Each row of a before or after table is a point. One or more steps were done to the points. Then noise was added and the rows were shuffled. The steps act on columns, c1 being the first. Name the steps. A step turns or swaps two columns, mirrors them in a line or flattens them onto one, adds a multiple of one to another, or multiplies or shifts one. Angles are multiples of 10 degrees, from the lower column toward the higher: turns from -170 to 170, lines from 10 to 170 but not 90. Use the fewest steps. Two steps may share a column if one is a turn and the other turns, adds or multiplies; they go together, in the order done. Otherwise the lowest column goes first.

Before (8 x 2):
| -.21 |  .23 |
| -.14 |  .15 |
|  .36 | -.21 |
| -.31 |  .23 |
|  .08 | -.49 |
|  .26 | -.21 |
|  .34 | -.60 |
|  .01 |  .12 |
After (8 x 2):
|  .30 | -.93 |
| -.13 |  .28 |
|  .35 | -.56 |
|  .23 | -.45 |
| -.31 |  .54 |
| -.23 |  .44 |
|  .05 | -.55 |
|  .02 |  .07 |
Steps: add -1 times c1 to c2

Before:
|  .05 | -.18 | -.45 | -.53 | -.28 |  .38 | -.14 |  .13 |
|  .01 |  .51 | -.16 |  .03 |  .02 | -.58 | -.37 | -.15 |
|  .04 |  .52 |  .39 |  .37 |  .37 | -.13 |  .41 |  .26 |
|  .60 | -.05 |  .40 |  .28 |  .09 |  .03 |  .15 |  .62 |
|  .86 |  .19 |  .07 |  .17 | -.10 |  .31 |  .59 |  .32 |
|  .15 | -.44 | -.68 | -.35 |  .14 |  .55 | -.30 | -.15 |
|  .44 | -.22 | -.67 | -.52 |  .35 |  .27 |  .01 |  .16 |
|  .29 | -.01 |  .44 |  .38 |  .15 | -.38 |  .88 |  .16 |
|  .59 | -.20 | -.29 |  .49 | -.05 |  .28 |  .38 |  .45 |
| -.01 |  .15 | -.13 | -.13 |  .23 |  .13 | -.17 | -.48 |
| -.20 |  .22 | -.51 | -.19 |  .14 |  .13 | -.10 |  .04 |
After, 11 rows:
| -.19 | -.49 | -.42 | -.19 |  .12 |  .13 | -.09 |  .05 |
|  .01 | -.21 | -.25 | -.14 |  .22 |  .15 | -.19 | -.51 |
|  .05 | -.31 |  .07 | -.54 | -.27 |  .39 | -.15 |  .11 |
|  .42 | -.92 | -.09 | -.54 |  .36 |  .27 |  .00 |  .14 |
|  .04 |  .31 | -.44 |  .40 |  .37 | -.13 |  .40 |  .27 |
|  .85 |  .17 | -.14 |  .17 | -.12 |  .30 |  .61 |  .31 |
|  .31 |  .30 |  .13 |  .39 |  .17 | -.39 |  .90 |  .15 |
|  .01 |  .01 | -.51 |  .04 |  .01 | -.61 | -.37 | -.16 |
|  .62 |  .32 |  .18 |  .28 |  .07 |  .03 |  .14 |  .62 |
|  .16 | -.88 |  .14 | -.34 |  .13 |  .56 | -.30 | -.15 |
|  .59 | -.29 |  .11 |  .48 | -.06 |  .28 |  .38 |  .44 |
Steps: add -0.7 times c5 to c3; turn c2 and c3 by -70 degrees

Before:
|  .34 | -.69 | -.15 |  .04 | -.19 |  .07 |  .10 | -.62 | -.04 | -.37 |  .21 |  .05 |
| -.20 |  .20 | -.20 |  .39 |  .10 |  .29 |  .32 | -.29 | -.27 | -.06 | -.28 |  .10 |
|  .35 |  .51 | -.10 | -.46 | -.36 |  .49 | -.03 | -.31 | -.51 | -.45 | -.36 | -.42 |
| -.05 | -.68 |  .36 | -.29 |  .01 | -.34 | -.24 | -.22 | -.38 |  .36 | -.10 |  .61 |
|  .53 |  .06 | -.10 |  .38 | -.33 |  .24 | -.06 |  .48 | -.35 |  .13 |  .15 |  .56 |
|  .59 | -.60 |  .18 | -.38 |  .18 | -.10 |  .33 | -.53 | -.02 | -.14 | -.43 |  .65 |
|  .05 | -.10 | -.19 |  .02 |  .44 | -.15 | -.16 |  .03 |  .61 | -.01 | -.19 | -.39 |
|  .25 |  .41 |  .54 | -.71 | -.05 | -.39 | -.21 | -.55 |  .78 | -.19 |  .13 | -.14 |
| -.45 | -.56 |  .14 |  .10 | -.45 |  .55 | -.48 | -.02 |  .63 | -.49 | -.05 | -.32 |
|  .12 |  .38 | -.01 |  .22 |  .26 |  .52 | -.90 |  .14 |  .68 | -.54 |  .66 |  .07 |
| -.15 | -.67 |  .32 |  .12 |  .66 |  .27 |  .51 |  .17 | -.32 | -.31 |  .66 |  .50 |
|  .06 |  .22 | -.05 | -.06 | -.51 | -.28 | -.58 |  .26 | -.09 | -.53 | -.26 |  .39 |
After (12 x 12):
|  .03 | -.67 | -.22 |  .12 |  .66 |  .32 |  .30 |  .18 | -.30 | -.29 |  .66 | -.70 |
|  .46 | -.61 |  .05 | -.38 |  .18 | -.41 |  .20 | -.52 | -.01 | -.13 | -.42 | -.73 |
| -.07 |  .23 |  .48 | -.05 | -.50 | -.27 | -.48 |  .26 | -.08 | -.55 | -.25 | -.19 |
| -.20 | -.69 |  .14 | -.29 |  .02 | -.27 | -.40 | -.22 | -.38 |  .35 | -.09 | -.61 |
|  .33 | -.69 |  .10 |  .05 | -.19 | -.11 |  .16 | -.62 | -.04 | -.36 |  .20 | -.01 |
| -.12 | -.56 | -.05 |  .10 | -.44 |  .70 | -.48 | -.01 |  .62 | -.48 | -.05 |  .34 |
|  .59 |  .06 |  .40 |  .38 | -.34 | -.06 | -.01 |  .49 | -.34 |  .12 |  .15 | -.41 |
| -.03 | -.10 |  .03 |  .02 |  .45 | -.16 | -.04 |  .03 |  .61 |  .00 | -.19 |  .47 |
|  .56 |  .50 | -.12 | -.46 | -.36 |  .24 |  .02 | -.32 | -.51 | -.43 | -.34 |  .43 |
|  .03 |  .41 | -.39 | -.72 | -.05 | -.45 | -.45 | -.54 |  .77 | -.20 |  .12 | -.07 |
| -.04 |  .22 |  .07 |  .40 |  .10 |  .35 |  .38 | -.29 | -.25 | -.06 | -.29 | -.08 |
|  .37 |  .37 |  .43 |  .21 |  .24 |  .39 | -.77 |  .16 |  .67 | -.54 |  .65 |  .17 |
Steps: turn c1 and c6 by -30 degrees; turn c3 and c7 by -30 degrees; turn c3 and c12 by -150 degrees

Before (10 x 20):
|  .08 | -.27 |  .02 | -.24 | -.31 |  .40 | -.40 |  .25 |  .34 | -.03 |  .36 |  .14 | -.13 |  .12 | -.26 |  .43 | -.30 | -.28 | -.17 | -.32 |
|  .30 |  .17 |  .18 | -.23 |  .28 |  .07 | -.27 | -.08 | -.15 | -.08 |  .04 |  .25 | -.17 | -.38 |  .36 |  .35 | -.07 |  .12 | -.16 | -.12 |
| -.10 | -.22 | -.07 | -.12 | -.38 | -.15 | -.21 | -.09 | -.20 |  .06 |  .21 | -.30 |  .02 | -.09 |  .33 |  .06 |  .01 | -.15 |  .28 | -.34 |
|  .54 |  .12 | -.17 |  .33 |  .19 |  .18 |  .07 |  .27 |  .01 | -.24 | -.10 | -.22 | -.14 | -.25 | -.10 |  .23 | -.07 | -.18 |  .19 |  .08 |
|  .07 |  .27 |  .41 |  .26 |  .23 | -.20 | -.05 |  .12 |  .18 | -.30 |  .05 | -.06 | -.22 | -.09 |  .21 | -.19 | -.38 | -.16 | -.18 |  .06 |
| -.02 |  .21 |  .27 | -.16 | -.24 |  .30 | -.33 | -.21 | -.21 | -.06 | -.12 |  .06 | -.02 | -.12 |  .27 |  .00 | -.53 | -.12 | -.06 | -.05 |
| -.06 |  .08 |  .14 | -.06 |  .25 |  .09 | -.23 | -.15 | -.30 | -.38 |  .08 | -.21 | -.55 | -.03 | -.18 |  .05 | -.33 |  .40 |  .42 | -.40 |
| -.04 |  .19 | -.12 |  .27 | -.02 | -.24 | -.16 | -.15 | -.17 | -.02 |  .27 |  .15 |  .10 | -.27 |  .14 |  .42 |  .02 |  .26 |  .44 | -.14 |
|  .40 |  .10 |  .32 |  .06 |  .21 |  .04 | -.21 | -.21 |  .32 |  .18 | -.35 | -.14 | -.02 |  .10 |  .33 |  .38 | -.16 |  .39 |  .18 | -.45 |
|  .57 | -.21 |  .34 |  .29 | -.19 | -.19 |  .19 | -.06 | -.32 |  .25 | -.07 |  .20 |  .13 | -.02 | -.01 | -.16 | -.06 |  .10 | -.20 |  .21 |
After:
|  .56 | -.20 |  .34 | -.28 | -.50 | -.20 |  .19 | -.08 |  .23 |  .26 | -.05 |  .21 |  .09 | -.04 | -.22 | -.11 | -.44 |  .11 | -.18 |  .21 |
| -.03 |  .23 |  .26 |  .14 | -.58 |  .35 | -.05 | -.22 | -.04 | -.32 |  .03 |  .03 | -.06 | -.10 | -.36 | -.01 | -.91 | -.06 | -.06 | -.32 |
| -.09 | -.21 | -.06 |  .10 | -.95 | -.14 | -.34 | -.08 | -.05 | -.29 |  .08 | -.30 |  .07 | -.07 | -.37 |  .04 | -.42 | -.20 |  .30 | -.22 |
|  .10 | -.30 |  .03 |  .23 | -.76 |  .40 | -.30 |  .21 | -.09 |  .24 |  .14 |  .17 | -.13 |  .12 |  .43 |  .42 | -.71 | -.34 | -.17 | -.38 |
|  .06 |  .24 |  .43 | -.28 |  .56 | -.18 |  .06 |  .12 | -.27 | -.51 |  .06 | -.04 | -.26 | -.08 | -.04 | -.17 | -.76 | -.16 | -.19 | -.07 |
| -.07 |  .10 |  .14 |  .04 |  .60 |  .07 | -.39 | -.16 |  .36 | -.19 | -.10 | -.22 | -.58 | -.02 | -.06 |  .07 | -.73 |  .32 |  .44 | -.22 |
|  .39 |  .11 |  .32 | -.04 |  .51 |  .05 | -.47 | -.20 | -.47 | -.14 | -.14 | -.15 | -.02 |  .10 |  .00 |  .45 | -.56 |  .48 |  .17 | -.18 |
| -.07 |  .20 | -.12 | -.27 | -.06 | -.25 | -.15 | -.16 |  .02 | -.17 | -.07 |  .15 |  .11 | -.26 | -.19 |  .40 | -.39 |  .14 |  .44 | -.12 |
|  .51 |  .11 | -.17 | -.33 |  .48 |  .20 |  .11 |  .27 |  .04 | -.15 |  .09 | -.20 | -.15 | -.21 |  .11 |  .22 | -.48 | -.12 |  .19 |  .07 |
|  .28 |  .21 |  .18 |  .21 |  .70 |  .09 | -.13 | -.09 | -.09 | -.45 | -.06 |  .24 | -.15 | -.33 | -.37 |  .36 | -.49 |  .09 | -.14 | -.24 |
Steps: multiply c4 by -1; multiply c5 by 2.5; swap c7 and c20; add -1 times c15 to c10; turn c9 and c15 by 140 degrees; flatten c11 and c18 onto the line at 110 degrees; shift c17 by -.40
